Each row is a point. Each copy is the shape, with its points in the same order, turned, moved and blurred by noise. Is it also mirrored, or only turned?

Shape (9 x 3):
array([[ 0.08,  0.37, -0.31],
       [ 0.84, -0.13,  0.14],
       [-0.12,  0.24, -0.29],
       [-0.47,  0.56, -0.65],
       [ 0.42, -0.83,  0.02],
       [ 0.03, -0.07,  0.00],
       [-0.28,  0.39, -0.80],
       [ 0.16, -0.17,  0.22],
       [ 0.17, -0.79,  0.01]])
Copy 1 (9 x 3):
array([[ 0.15,  0.44, -0.28],
       [ 0.87, -0.27,  0.06],
       [-0.01,  0.26, -0.36],
       [-0.25,  0.73, -0.62],
       [ 0.33, -0.83, -0.05],
       [ 0.07, -0.08,  0.05],
       [-0.06,  0.56, -0.71],
       [ 0.22, -0.20,  0.17],
       [ 0.10, -0.61,  0.02]])
Copy 1 is: only turned
Copy 2 (9 x 3):
array([[ 0.19,  0.05, -0.54],
       [ 0.29,  0.38,  0.48],
       [ 0.00, -0.10, -0.53],
       [-0.03, -0.14, -1.17],
       [-0.53,  0.24,  0.54],
       [-0.09, -0.09, -0.12],
       [-0.12,  0.15, -1.03],
       [-0.07, -0.17,  0.19],
       [-0.60,  0.06,  0.36]])
Copy 2 is: mirrored
Copy 3 (9 x 3):
array([[ 0.10,  0.33, -0.41],
       [ 0.78, -0.33,  0.03],
       [-0.11,  0.29, -0.35],
       [-0.44,  0.61, -0.74],
       [ 0.23, -0.94,  0.00],
       [-0.01, -0.10, -0.11],
       [-0.24,  0.42, -0.86],
       [ 0.15, -0.21,  0.11],
       [-0.02, -0.81, -0.01]])
Copy 3 is: only turned
Copy 4 (9 x 3):
array([[ 0.33,  0.43, -0.15],
       [-0.56,  0.20, -0.58],
       [ 0.41,  0.27, -0.01],
       [ 0.95,  0.43,  0.13],
       [-0.33, -0.60, -0.51],
       [ 0.02,  0.00, -0.04],
       [ 0.94,  0.33, -0.16],
       [-0.24, -0.04, -0.03],
       [-0.20, -0.64, -0.32]])
Copy 4 is: mirrored

Shape (9 x 4):
array([[-0.51, -0.09, -0.32,  0.15],
       [ 0.63,  0.22, -0.07, -0.17],
       [ 0.31,  0.63, -0.32, -0.57],
       [ 0.79, -0.45,  0.04, -0.32],
       [ 0.30, -0.25,  0.61, -0.58],
       [ 0.02,  0.64, -0.02,  0.07],
       [-0.27, -0.10,  0.48, -0.50],
       [ 0.19,  0.02, -0.08,  0.71],
       [-0.40,  0.35, -0.19,  0.72]])
Copy 1 (9 x 4):
array([[-0.64,  0.38,  0.00,  0.02],
       [ 0.17, -0.44, -0.28, -0.05],
       [ 0.19, -0.18, -0.39, -0.71],
       [-0.16, -1.02, -0.11,  0.13],
       [-0.15, -0.77,  0.57, -0.23],
       [ 0.25,  0.27, -0.06, -0.22],
       [-0.32, -0.25,  0.71, -0.41],
       [-0.01,  0.17, -0.11,  0.64],
       [-0.12,  0.74, -0.03,  0.35]])
Copy 1 is: only turned
Copy 2 (9 x 4):
array([[-0.17, -0.31, -0.48, -0.05],
       [ 0.81,  0.20,  0.01,  0.25],
       [ 0.70, -0.27,  0.01,  0.76],
       [ 0.96,  0.12,  0.29, -0.37],
       [ 0.36,  0.04,  0.82, -0.10],
       [ 0.16,  0.20, -0.21,  0.65],
       [-0.10, -0.21,  0.58,  0.06],
       [ 0.16,  0.56, -0.59, -0.10],
       [-0.30,  0.28, -0.76,  0.25]])
Copy 2 is: mirrored
Copy 3 (9 x 4):
array([[-0.31, -0.20, -0.42,  0.44],
       [ 0.51,  0.26, -0.03, -0.29],
       [ 0.07,  0.77, -0.21, -0.29],
       [ 0.47, -0.38,  0.31, -0.57],
       [ 0.43, -0.06,  0.78, -0.01],
       [ 0.26,  0.48, -0.44,  0.33],
       [-0.11, -0.07,  0.54,  0.49],
       [ 0.59, -0.32, -0.70,  0.26],
       [ 0.17,  0.09, -0.75,  0.83]])
Copy 3 is: only turned
